Rows are points. The points of each table are mixes of a few directions, plus a little noise. Count the directions of each table, and those that both share. Where both have some left over, give the other angles between the two spaces (their principal angles), to ten degrees, smallest first.

First (6 x 3):
[[  1.5  -2.4  -2.2]
 [-11.2  14.8  16.5]
 [  4.5  -5.2  -7.1]
 [-18.8  22.7  26.3]
 [ -9.6  11.1  13.7]
 [ 33.8 -41.7 -48.1]]
Second (7 x 3):
[[ -1.9  -3.7  32.2]
 [  8.1  -3.7 -39.2]
 [ 17.1 -19.9 -28.7]
 [ 12.4 -17.7  -6.5]
 [-16.0  13.9  43.9]
 [ -4.1   1.7  19.9]
 [-17.3  30.5 -21.5]]
Directions: first 1, second 2, shared 1

First:
[[  5.0 -13.9 -10.4  11.1]
 [ 53.6  69.4   4.9  17.1]
 [-12.6 -14.6  -0.5  -5.1]
 [-14.8 -20.8  -2.1  -4.3]
 [-14.8 -11.9   2.5  -8.2]
 [-16.0  -8.0   4.9 -11.1]]
Second (8 x 4):
[[-38.7  32.4 -45.7   7.1]
 [ -4.4   2.3   9.6   3.9]
 [ 34.4 -24.3  -6.9 -15.9]
 [-24.3  17.1  -9.6   7.8]
 [-30.1  21.0  13.0  15.5]
 [ 32.4 -23.4  -5.8 -15.2]
 [ 23.2 -17.9   9.0  -7.6]
 [  7.8  -7.8  36.9   3.4]]
Directions: first 2, second 2, shared 0; angles 60, 90

First, 7 rows:
[[ 18.9  -8.7   6.3  -9.9  -1.3 -25.6]
 [ 15.8   7.9  15.1 -20.1  12.2  22.9]
 [  3.0   9.5  44.6  30.8  -3.6 -10.7]
 [-23.4  -8.3 -61.6 -21.3  -0.3  20.5]
 [ -9.0 -18.9 -46.5 -12.2  -8.3 -26.0]
 [  1.1  11.1  39.6  29.3  -2.7  -5.2]
 [ -7.5   8.8   3.5   1.5   4.4  25.4]]
Second, 7 rows:
[[ -3.9  -3.9   9.1 -17.6   8.7   8.9]
 [ 21.7 -19.8  24.8  11.6   8.7  -4.1]
 [ 19.2 -32.0  -6.2 -36.0 -33.6 -14.4]
 [ 16.4  -6.5  12.6  29.2   5.4  -7.9]
 [-47.9  64.3 -42.2  32.4   8.7  10.6]
 [  6.4 -13.6   0.2 -19.6 -10.9  -3.1]
 [-12.2  11.6   1.5  -0.1  13.0   9.7]]
Directions: first 3, second 3, shared 0; angles 40, 40, 40
